Each point is reached from the start by the listed moves, each made 0, 1 or 2 times, or once backwards (-1), plus a little noise. Say if it took an odd or an even number of moves. Then give how often each move was made.

Moves:
(1): [ 1.5  0.5 -2.0]
(2): [-2.2  1.9 -1.1]
Start: [ 0.2  0.5 -0.3]
Points:
[-5.8  3.9 -0.4] -> odd (-1, 2)
[ 3.3  1.6 -4.3] -> even (2, 0)
[-1.2  5.4 -6.4] -> even (2, 2)
[ 3.7 -0.9 -1.0] -> even (1, -1)

Moves:
(1): [ 2.3  0.1  0.9 -1.9]
(2): [-0.2  2.5 -0.9  0.4]
(3): [0.3 0.3 1.9 2.2]
Start: [ 0.6  1.2 -1.0 -0.2]
Points:
[ 2.4  6.3 -1.9 -1.2] -> odd (1, 2, 0)
[3.1 6.9 1.8 3.1] -> odd (1, 2, 2)
[-1.4  6.7 -0.2  7.0] -> odd (-1, 2, 2)

Moves:
(1): [ 2.2  0.0 -0.7 -0.3 -0.9  1.4]
(2): [-1.9  1.6 -1.7 -1.1  1.5  0.2]
(3): [0.2 0.4 2.0 0.0 1.7 0.3]
(4): [-1.0 -0.1 -0.3  2.1  0.7  2.2]
(5): [ 0.2 -1.4 -0.7  0.6  2.2 -1.4]
(6): [-1.8 -2.6  0.4 -1.6  0.5  0.7]
Start: [ 0.0 -0.9  1.9 -0.8 -1.7  1.8]
Points:
[-7.8  0.8 -1.2 -1.0  0.8  8.6] -> even (0, 2, 0, 2, -1, 1)
[-2.1 -3.8  6.2 -2.9 -0.1  8.6] -> odd (1, 0, 2, 1, -1, 2)
[-3.1 -2.8 -2.1 -6.9  0.5  6.4] -> even (2, 2, 0, 0, 0, 2)
[ 6.1 -7.4  3.6 -3.0  1.0  0.3] -> even (2, -1, 1, -1, 2, 1)

Moves:
(1): [ 2.6  3.1  0.5  0.7  1.9 -1.4 -2.0  1.8 -0.8]
(2): [-1.7  0.6  0.4  0.8  0.3  1.3 -1.1 -0.5  0.3]
(3): [-1.2 -0.3  3.7 -0.5  0.8 -1.0  1.2 -0.2  1.8]
(4): [ 2.2  0.0  0.3  2.4 -2.5  2.5  0.2 -0.9  2.0]
(5): [ 0.1 -1.2 -0.5  0.1  1.2 -1.2 -0.3 -2.8  0.5]
(6): [ 1.2  0.2  0.3 -1.8  0.8  2.2 -0.4  0.1 -0.1]
(7): [ 0.1  2.2 -0.9 -1.0 -0.7 -0.2  0.6 -1.3  1.8]
(8): [-1.0  1.2 -1.0  2.1  2.9  1.6  1.2  2.1  2.4]
(9): [ 0.5 -0.9  0.0 -1.3 -0.7  1.4 -3.2  0.6  4.2]
Start: [-0.8  0.4 -0.5 -1.8  1.0  0.5  2.0  0.2 -0.4]
Points:
[ 4.6  8.2  1.0  1.0  3.7 -5.4  0.5 -5.5  6.1] -> odd (2, 0, 1, 1, 2, -1, 2, 0, 0)
[-1.9  8.4 -3.8 -3.0  5.9  1.0 -0.1  0.4 -7.3] -> even (1, 2, -1, -1, 0, 1, 1, 0, -1)
[-3.2  3.1 -7.5  6.4  4.5  6.3 -1.7 -4.0 12.2] -> odd (0, 2, -1, 1, 2, -1, 1, 2, 1)
[-5.4 -1.7 -2.2 -8.0 -2.1  6.1 -4.7 -0.2 -1.8] -> odd (-1, 2, -1, -1, -1, 1, 0, -1, 1)

Moves:
(1): [ 1.5  2.6 -2.2  0.8  0.5  1.6 -1.2  0.6 -0.6  1.3  0.8  1.1]
(2): [ 1.7  1.7 -0.6 -1.3  1.3  0.3  0.8 -0.4 -0.1  0.0 -2.1  0.0]
(3): [ 2.0 -0.5  2.3  1.1 -1.3  1.3 -1.2  1.4  0.6  2.0  0.1 -0.9]
(4): [-1.5  2.4 -2.3  2.2 -0.6 -2.3  1.3  2.3 -0.1 -1.6 -1.1 -0.5]
(5): [ 0.7 -0.3 -0.1  1.0  2.4  0.3  1.1  0.7  0.8  0.0  1.1  1.0]
(6): [-1.8 -0.6  1.0  0.9  0.3  2.6 -0.3  0.2  0.7  0.3  0.8 -1.1]
(7): [ 1.2  0.6 -0.1 -0.4 -2.3  0.9  2.1 -1.1  1.9 -1.7  0.5  0.7]
(8): [-0.5 -0.7 -1.1 -0.7  0.6  0.0 -0.6  2.9  1.5  0.8 -1.5  0.2]
(9): [-0.2  0.7 -0.2  1.7  0.6 -0.7 -2.4 -2.3  1.0 -0.2  0.1  1.5]
(10): [-0.8  0.3 -0.7 -0.1 -0.2  0.0  0.5 -0.5  0.7  1.0  0.2 -0.5]
(11): [-0.5  1.1  0.5 -0.8  0.0 -1.0 -0.9  0.5  1.3 -0.3  1.4  0.7]
Start: [-2.1 -0.7  0.3  0.2  0.4 -0.9  1.2 -1.0  0.6  1.5  1.5  1.8]
Points:
[ 5.1 -0.7  2.2 -1.8 -0.3  4.6  7.4 -8.4  2.5 -0.8  2.7  3.8] -> odd (0, 1, 0, -1, 1, 0, 2, -1, 0, 0, -1)
[ 5.1 11.3 -4.9  9.5  2.6  0.2 -2.6  1.9 -3.4  5.9 -3.1  1.0] -> even (2, 2, 2, 2, 0, 0, -1, -1, 1, 0, -1)
[ 0.9 -3.4  4.0 -3.3  4.6  8.0  7.9 -2.2  9.4 -0.2  0.8  2.4] -> odd (-1, 2, 0, -1, 2, 2, 2, 1, 0, 0, 0)
[-2.8  2.5 -1.8  2.8 -0.1 -1.3 14.2  4.3  6.1 -5.9  0.2  0.4] -> even (-1, 1, 0, 2, 2, 1, 2, 0, -1, 0, 0)
[ 2.1  2.0  1.4  6.6  0.8  7.6 -4.1  0.4 -2.9 10.4  3.9 -1.1] -> odd (2, 0, 2, 0, 0, 1, -1, -1, 0, 1, -1)
[-12.2   2.9  -1.5   2.9  -0.5  -7.8   2.4  -0.4  -1.9  -4.1   0.6  -1.8] -> odd (-1, 0, -1, 2, -1, 1, -1, -1, 0, 0, 1)

Moves:
(1): [ 0.4  0.7 -1.4 -0.2  0.6  0.9 -1.8  0.2 -0.5  1.5 -0.1  0.9 -1.3  1.2
 -1.3]
(2): [ 1.1 -1.2  0.4 -4.1 -1.5 -2.1  0.6 -1.3  1.0 -3.2 -0.2  0.2 -4.2 -2.3
 -0.8]
(3): [-1.7 -1.0  0.3 -1.5 -0.2 -0.9  0.4  2.2  1.8 -0.8 -0.6 -1.5 -0.3  0.8
 -1.4]
(4): [-0.6 -0.5  0.9  0.6  0.3  0.4 -2.6 -1.4 -1.4  1.6  0.4  1.4  0.1  0.6
 -0.4]
(5): [-1.2 -0.4 -1.4 -2.4  1.6  1.8 -2.6 -1.1 -1.5  0.3  0.2  1.6  0.7  0.1
 -0.1]
(6): [-0.7  1.6  0.0 -1.8 -1.5 -2.2  0.3  2.8  1.2 -1.3  1.8  0.9  0.0 -0.5
  1.3]
(7): [ 0.8  0.3 -1.6  1.9 -0.8 -2.1  1.8  0.4  1.1 -1.0 -4.3  1.2  0.7  0.3
 -2.1]
(8): [-0.8 -1.1 -0.5 -0.9  1.6 -2.2  1.4 -0.4  3.0 -1.3 -0.5 -1.0 -0.4  0.2
  2.1]
(9): [ 0.7 -0.2  0.3  0.5  1.6  1.1 -2.3 -1.6 -0.6 -1.2  0.9  4.0 -0.6 -1.2
 -1.5]
(10): [ 0.9  0.4 -1.8  0.4  2.4 -1.8 -1.8 -0.8 -1.5 -1.3  2.3 -1.2  1.8 -2.9
  1.0]
(11): [ 2.5 -1.0 -1.6  1.0 -0.1  1.3  1.5  0.1 -0.5  1.2  0.7  1.9 -0.2  4.3
 -1.0]
(12): [-0.2 -0.3  0.2 -0.9  1.3  1.0  1.2  0.1 -0.4  1.4  0.6 -0.2  1.0 -0.3
 -1.6]
(13): [ 1.7 -0.6 -2.2  0.9 -2.2 -0.9  0.1 -1.3  1.9  0.7  0.5 -1.9 -0.9 -3.2
  0.2]
(14): [-0.7  1.0 -0.1 -0.9 -1.4  0.7  2.4 -0.9  1.7 -0.7  0.4  0.2  0.5  1.9
 -1.1]
Start: [ 0.2  1.0 -1.7 -0.5  0.7  1.3  0.3 -1.1  0.5  1.4  0.0 -1.9 -0.9 -1.0
 -1.3]
Points:
[  7.3  -1.9  -4.4  -9.5 -11.0  -0.5   8.3  -5.9  10.0  -4.7   6.7  10.2
 -11.3  -1.2  -8.6] -> even (-1, 2, 0, 1, 0, 2, 0, 0, 2, -1, 2, 1, 2, 2)
[ -0.1  -0.4   0.7 -10.7  -2.5   0.2  -1.2  -6.4   1.1  -3.9  -2.6   0.7
  -9.5  -7.7  -1.5] -> even (0, 2, -1, 0, 1, 0, 0, 0, 0, -1, -1, 0, 0, 0)
[  7.5  -1.2  -9.6  -5.6  -6.1 -12.7   2.7  -1.6   3.3  -4.7   2.5  -0.5
  -3.0 -13.6  -9.0] -> even (-1, 2, 1, 2, 0, 2, 2, -1, 0, 2, 1, 2, 2, 0)
